Each row of a before or after table is a point. The points were changed in one or more steps. Then noise was added and the rows were shuffled. The steps act on how far a point lies along the listed directions, d1 being the first. Write out the steps. A step turns or swaps two directions, mirrors them in a line or flattens them onto one, adds a multiple of one to another, or multiplies one. Angles are multiples of 10 degrees, from the lower direction toward the higher: turns from -170 to 170, lines from 10 to 170 but not 90. Use the fewest steps. Two steps may share a direction if one is a turn and the other turns, adds or multiplies; they go together, in the order done. Otherwise the lowest direction goes first.

Directions:
(1): -12,-19,40
(2): 41,-22,2
(3): 18,36,22
Before (9 x 3):
-4,23,-13
33,2,-5
1,-76,21
35,-5,31
33,50,-14
38,7,-7
1,13,21
-22,6,-2
4,15,5
After (9 x 3):
30,-64,53
-20,-9,-7
29,31,-5
19,17,42
-9,17,-24
6,64,-29
-7,16,2
27,22,-1
-14,11,21
Steps: multiply d1 by 1.3; turn d2 and d3 by 40 degrees

Directions:
(1): -8,-17,-45,3,13,-15,-1,-53,-28
(2): 3,0,4,3,-65,-40,19,-5,-8
Before (13 x 9):
3,-2,21,-13,57,30,-24,42,26
20,17,51,0,-71,-4,6,73,20
-2,-30,-23,5,26,-4,-2,-31,-10
16,24,46,-30,57,64,-15,72,38
-12,-7,-13,-9,86,27,-2,-17,-3
-2,-5,1,6,-40,-31,16,-32,-6
25,-45,-28,-22,43,26,-15,-6,-18
0,7,-48,10,89,19,-15,-30,-4
0,3,40,0,-48,-23,-3,37,11
2,8,11,-12,40,29,-33,20,18
-4,5,22,-11,29,42,11,48,12
7,-13,-14,4,-43,-39,20,-24,-18
14,20,63,0,-2,0,15,63,44
After (13 x 9):
-12,-13,-27,-6,49,-4,9,-40,-18
1,4,45,0,-40,-15,-6,42,15
-5,-2,7,-8,-13,6,24,21,-5
-1,2,15,3,-3,0,4,-10,9
-1,3,-59,12,60,-6,-5,-48,-15
1,-12,1,-8,3,-14,-7,9,4
24,-48,-35,-20,26,10,-11,-16,-25
8,-6,2,1,1,-2,7,3,1
-2,-30,-20,6,30,1,-4,-27,-7
15,11,17,-22,-22,-3,10,23,5
1,2,-4,-9,1,-4,-20,-5,1
14,14,51,1,-33,-26,24,45,31
22,17,50,1,-70,-4,6,73,20
Steps: flatten d1 and d2 onto the line at 150 degrees

Directions:
(1): -11,33,4,-19,16,-38,17,26,40,-21,-40,-1,17,-42
(2): 33,52,-14,17,1,-29,0,-23,-14,5,19,-58,13,8
(3): -11,2,-20,-14,-4,11,-47,-22,-26,8,2,-6,-14,-73
(4): -23,9,11,34,-25,-43,-17,-15,-15,-47,-12,16,-46,13
(5): 41,34,-7,14,-19,15,-16,38,26,-12,44,38,-14,-13
Before (13 x 14):
-37,-32,5,-22,10,14,-4,7,1,17,-21,-3,-5,-28
-13,-35,-6,-21,-19,30,9,5,-5,17,-3,10,-12,13
-26,-32,-8,5,22,22,-9,3,4,12,12,26,-11,29
21,45,-28,24,-9,-22,-59,-45,-72,2,7,-61,2,-87
-17,-52,6,-17,-20,26,-26,-4,8,13,4,26,-17,-32
-12,15,-8,11,-3,-18,3,-7,-1,-27,-17,12,8,-1
16,-17,-14,11,-5,19,-7,4,-3,11,22,-1,12,8
0,29,-4,-7,15,-17,23,-9,9,7,-29,-9,19,11
-18,-27,3,-25,11,24,14,30,44,-10,-10,43,3,-6
-12,-31,0,-8,-14,22,-7,-13,-12,-14,-11,8,-10,14
-62,-24,6,39,-35,-66,-41,-67,-55,-50,-37,-12,-60,11
19,-24,5,4,17,27,-1,-1,6,0,14,30,1,20
-24,-7,27,-6,7,0,-7,26,1,-13,-13,67,-12,-8
After (13 x 14):
-28,-44,3,-12,-28,22,6,5,-7,5,-10,29,-28,19
-26,-30,27,-31,20,35,-1,41,11,8,-16,80,2,-23
-33,-70,14,-11,-26,24,-30,-1,10,-3,-8,52,-35,-28
-55,-42,14,-9,1,3,-8,10,-1,-6,-30,22,-32,-17
8,-30,11,11,13,21,-3,2,7,-15,6,44,-10,24
2,9,-18,-8,10,5,7,-1,4,0,-11,0,35,-19
-35,-43,-4,2,21,29,-7,8,7,8,5,42,-16,27
2,37,-5,-1,12,-26,26,-13,9,2,-26,-14,16,13
-41,-45,14,-19,1,19,12,38,43,-32,-21,76,-20,0
39,75,-36,37,-11,-39,-58,-58,-79,6,16,-95,7,-82
-3,-45,-33,-61,27,51,-17,-37,-29,79,-2,-59,59,-57
8,-13,-9,25,-18,1,-9,-1,-6,-9,19,4,-7,19
-12,-43,1,-20,-9,33,-7,-5,-8,-4,-9,16,-3,9
Steps: multiply d2 by 1.6; mirror d3 and d4 in the line at 10 degrees

Directions:
(1): 26,-6,4,29,-28,23,38,19,15,-37,-39,-2,40,6,32,60,-42,-8,-16,-15,-8,11,-11,-17
(2): -19,-1,7,-39,-26,44,18,-8,-14,-27,-21,39,36,-43,-21,-23,36,22,27,-14,28,13,-29,-22
Before (10 x 24):
-1,-14,3,-19,-46,58,40,13,0,-60,-41,46,59,-37,9,36,23,28,30,-32,19,18,-42,-34
-15,4,8,-25,11,15,-2,-23,-18,12,6,16,12,-28,-14,-33,37,7,17,1,14,11,-15,-4
28,0,16,25,-42,36,36,38,14,-53,-43,4,53,12,28,65,-45,-16,-4,-24,4,17,-22,-35
5,0,4,14,4,-21,-4,9,1,3,9,-3,-4,-5,27,33,-13,-2,-8,11,-15,9,5,-11
18,0,-1,37,19,-21,3,0,25,-3,-2,-40,-16,30,12,29,-18,-27,-36,15,-42,-6,4,3
-19,6,6,-34,-12,27,-21,-6,1,-6,-5,21,15,-24,-40,-38,27,11,19,-6,19,5,-8,-12
-21,8,-20,-42,22,14,-23,-13,-20,-1,19,22,-9,-40,-37,-76,46,25,29,-3,22,-7,-19,1
-9,-4,4,-31,-20,49,-5,-16,-15,-24,-14,17,26,-22,-20,-25,47,9,14,-16,21,1,-12,-18
8,-18,19,-3,-21,47,21,14,0,-30,-49,14,58,-45,2,37,-6,19,22,-19,-10,6,-56,-18
51,-12,6,57,-30,-7,40,36,32,-8,-19,-36,12,46,62,95,-64,-20,-35,-9,-41,6,-10,-13
After (10 x 24):
-11,3,6,-5,12,-26,-20,-1,-8,17,26,4,-17,-14,8,2,13,6,3,14,-9,6,6,-6
22,10,3,45,28,-51,-34,25,16,27,29,-47,-44,65,18,28,-44,-36,-23,13,-25,-17,29,14
17,-2,-13,-1,-24,51,37,16,2,-59,-42,20,54,-32,10,15,-17,16,8,-25,12,14,-37,-26
29,-9,-1,21,-24,36,13,6,9,-33,-31,-15,34,16,22,44,-15,-16,-20,-19,-9,2,4,-16
15,1,7,10,-31,32,9,14,23,-31,-34,5,38,-1,-2,28,-26,-5,-8,-16,2,10,-6,-20
39,-14,-8,60,-1,-23,11,32,30,-14,-7,-30,-5,46,54,92,-55,-16,-24,-7,-36,-6,12,7
10,0,13,8,-10,25,29,-4,1,-18,-24,8,43,-14,19,27,-7,-5,-2,-7,1,18,-20,-16
2,2,-3,8,38,-69,-50,-1,5,79,70,-44,-83,43,2,-26,14,-10,-10,27,-34,-21,22,29
33,-15,8,50,20,-19,-9,24,19,13,-13,-45,0,17,29,65,-53,-11,-16,3,-48,-15,-11,15
-20,6,1,-10,32,-19,-26,-21,4,19,24,-15,-35,0,-32,-41,42,-8,-2,23,-21,-13,0,8
Steps: turn d1 and d2 by -100 degrees
